Every row gives one point. The points of each table are mixes of a few directions, plus a little noise. How many directions does each table use, and how many do they share? Where both have some left over, give the other angles between the two spaces (their principal angles), to ten degrees, smallest first.
In the rows, 128 means zero.

First (6 x 2):
[[109  74]
 [120 104]
 [150 197]
 [151 200]
 [117  93]
 [119 101]]
Second (7 x 2):
[[170 114]
 [ 53 153]
 [171 114]
 [171 114]
 [ 87 141]
 [ 70 147]
 [173 113]]
Directions: first 1, second 1, shared 0; angles 90

First (5 x 4):
[[126 139 126 118]
 [138 112 148 127]
 [132 159 142  83]
 [ 98 153  63 161]
 [146  77 161 152]]
Second (8 x 4):
[[168 144 133 142]
 [113 122 126 123]
 [135 131 129 131]
 [146 135 130 134]
 [127 128 128 128]
 [164 143 133 141]
 [  7  79 113  86]
 [163 142 132 140]]
Directions: first 2, second 1, shared 0; angles 80

First (9 x 8):
[[109 163 103  87 140 143 189 155]
 [111 159 105  92 139 141 182 152]
 [110 161 103  89 140 142 187 154]
 [148  91 155 171 115 112  63 100]
 [105 171  96  78 143 146 203 161]
 [138 111 141 148 122 121  97 115]
 [137 111 141 148 122 121  98 115]
 [165  59 179 208 103  99   7  75]
 [129 127 129 129 128 128 126 127]]
Second (7 x 8):
[[125  85 156 152  84 119 192 122]
 [119 135 105 102 131 173  13 136]
 [140 113 153 160 122  90 197 115]
 [134 180 107 112 179 106 155 135]
 [152 115 146 165 140 102  72 102]
 [117 174  91  85 162 154  87 148]
 [108  94 138 121  77 152 180 139]]
Directions: first 1, second 3, shared 1

First (9 x 11):
[[129 135 106 138 143 131  91 136 151 143 121]
 [127 104 202  92  76 116 249 100  49  79 152]
 [128 120 155 115 109 124 171 118 100 110 136]
 [129 146  71 156 168 136  35 150 189 165 109]
 [126 106 197  95  80 117 242 102  54  83 151]
 [128 126 133 125 124 127 138 125 122 124 131]
 [129 150  56 162 179 139  10 155 204 175 105]
 [128 130 120 131 134 129 116 131 136 133 125]
 [128 133 111 136 139 131 101 135 145 139 123]]
Second (8 x 11):
[[131 161 234  80  24  85 208 158  18  95  97]
 [126 123  96 153 183 176 116  97 179 137 163]
 [129  95 112 117 115  87 127 136 115 124 113]
 [132 139 102 121  96  63  47 191 122 154  60]
 [126 147 123 150 173 190 131  97 167 133 167]
 [129 148 147 119 102 113 121 149 107 129 107]
 [125 103 102 145 177 167 145  87 165 125 170]
 [127 109 107 137 155 141 130 109 150 128 145]]
Directions: first 1, second 3, shared 1

First (9 x 14):
[[120 146 190 144 187  92 178 145 155  59 111  89 113  86]
 [112 180 124  75  55 193 173  57  75 156  92 141 206 207]
 [122 146 129 157 113 195  48 103 168 128  75  66 104 171]
 [112 107 124 102 136  71 134 153 105 157 132 224 149  88]
 [ 87 155 144 116 124 155 105 116 138 138  78 123 120 148]
 [ 82 133 142 127 172 118 119 170 153 125 131 100  54  97]
 [169  94  92 115  99  92 150 123  84 154 173 202 182 121]
 [200  84  85 159 123 120 128 137 126 121 208 102 121 124]
 [151 108 121 152 146 116 117 146 145 114 157 105 104 111]]
Second (11 x 14):
[[ 96  34 141  94 127 190 117 124 138 115 101 197 130 194]
 [121 185 168 103  70  89 192  74 103 149 124 120 113 101]
 [148  99 127 179 148 104 124 149 151 131 171 115  54 111]
 [ 98  96 166 133 101 155 122 102 158 106 137 199 123 158]
 [134 118 113 113 129 137  62 142 155  97 123 100 152  93]
 [105 136 155 135 100 147  82 106 170  86 137 170 164 123]
 [144 211 103 165 160 102 202 138  70 181 131 116 151 155]
 [157 190  81 159 164 109  75 169 135 115 140  63 173  79]
 [132 185 157 199 122  86 191 110 123 153 178 155  82 134]
 [148  62  92 123 173 140 102 172 128 133 122  96  99 133]
 [125  92 103   7 113 151 139 119  78 143  45  77 168 124]]
Directions: first 5, second 5, shared 1; angles 50, 70, 80, 80

First (8 x 20):
[[146 122 132 148 116 126 128 119 126 128 150 121 125 136 120 145 106 116
  146 118]
 [138  99 147 104 137 129 103 113 179 134 145 111 145 128 131 147 142 124
  165 100]
 [133 118 141 129 140 145 123 128 144 129 146 132 141 121 132 150 115 109
  148 111]
 [132 190 105  67 139 105  82 117  79 142  91 101 159 118 112  72 208 151
   58 180]
 [120 152 140  77 182 165  94 136 136 134 122 137 182  93 139 131 161 103
  110 132]
 [ 98 150  90 125  97  80 153 138  86 124  65 128  82 146 127  58 169 192
   68 178]
 [110  67 145 179 117 145 178 144 177 112 146 158  89 137 149 167  64 121
  185  85]
 [147 126 124 195  97 129 161 129  96 120 159 136 100 144 115 153  62 107
  144 121]]
Second (9 x 20):
[[136 122 138 106 141 134 107 120 149 134 136 118 148 122 129 137 143 122
  141 116]
 [101 120  99 211  76 103 209 155  83 107 102 161  45 155 134 104  72 160
  109 149]
 [104  94 117 183  90 109 186 142 131 113 114 149  63 152 136 122  88 156
  141 125]
 [131  85 149 103 138 130 109 116 192 133 142 116 140 128 136 149 141 129
  172  95]
 [124 207  88 172 112 125 160 150   7 123 104 150 113 128 112  91 107 124
   45 192]
 [151 183 129  83 163 149  77 120  92 143 137 112 189 103 114 125 164  98
   93 150]
 [130  84 149 104 136 129 110 117 193 131 142 117 137 129 137 150 140 130
  172  91]
 [145 149 137  91 154 141  88 119 130 138 137 114 170 112 122 133 154 109
  123 130]
 [133 106 144 101 142 134 105 118 171 132 140 117 147 125 133 144 144 124
  157 106]]
Directions: first 4, second 2, shared 2

First (8 x 24):
[[142 181 151 112 137 170 163 137 141 145  93 142 157 125 108 107 136  95
  158 123  68  72  99 169]
 [139 166 156 142 129 157 158 148 125 109 165 149 123 164 136 152 147 120
  108 131 121  93 101 155]
 [107 144 145 173 112 165 120 133  90  97 214 134  84 153 139 196 110 122
   68 126 169 103 116 146]
 [132 153 121  90 153 159 156 115 125 113  90 118 133  98 121  90 130  98
  170 141 126  76 130 164]
 [160 120 174 121 155   7 105 167 129  90 104 120 178 158 161  74 160 159
  101 155 150 213 154  78]
 [116  93  94 130 127  58 127 112 166  96 135 107  96 165 177 127 150 170
  126 139 183 216 121  92]
 [ 88 128  99 127 116 134 105  93 143 162  85 100 122  92 114 122  89 114
  155 107 106 147 113 129]
 [139  39  83 130  93 174  89 121 104 213 139 154 130  68  70 157 103 145
  138  99  99 105 190  93]]
Second (10 x 24):
[[156 122  90 142 157 110 140 114 100 107 141 139 139 129 124 145 109 136
  125 100 123  44 110  95]
 [100 100 140 136  98 163 101 131 110 127 177 121  84 118 132 156 126 130
  100 151 183 172 170 146]
 [171 165 106 120 173  78 166 121 150 127  62 139 190 141 122  92 129 126
  168  94  51  56  69  99]
 [ 92 132 175 114  89 153 111 144 158 153 121 114 110 126 134 112 149 119
  128 163 142 231 155 169]
 [148 162 129 114 149  97 152 130 161 139  69 131 173 138 125  89 138 122
  161 115  68 114  89 122]
 [155 111  83 147 156 116 135 111  87 101 159 140 128 126 123 158 105 139
  115 100 139  36 118  90]
 [ 85  91 149 137  83 177  90 135 106 130 193 116  66 114 134 165 127 131
   89 163 204 199 188 158]
 [137 172 152 103 137  99 150 138 182 152  49 125 177 140 127  72 150 116
  170 127  59 157  90 139]
 [155 109  81 149 157 117 135 110  85  99 164 141 125 126 123 161 102 140
  113  99 142  32 119  89]
 [ 83 115 172 120  81 168  99 143 141 148 149 112  89 121 136 130 144 122
  112 169 169 236 173 173]]
Directions: first 6, second 2, shared 1; angles 70
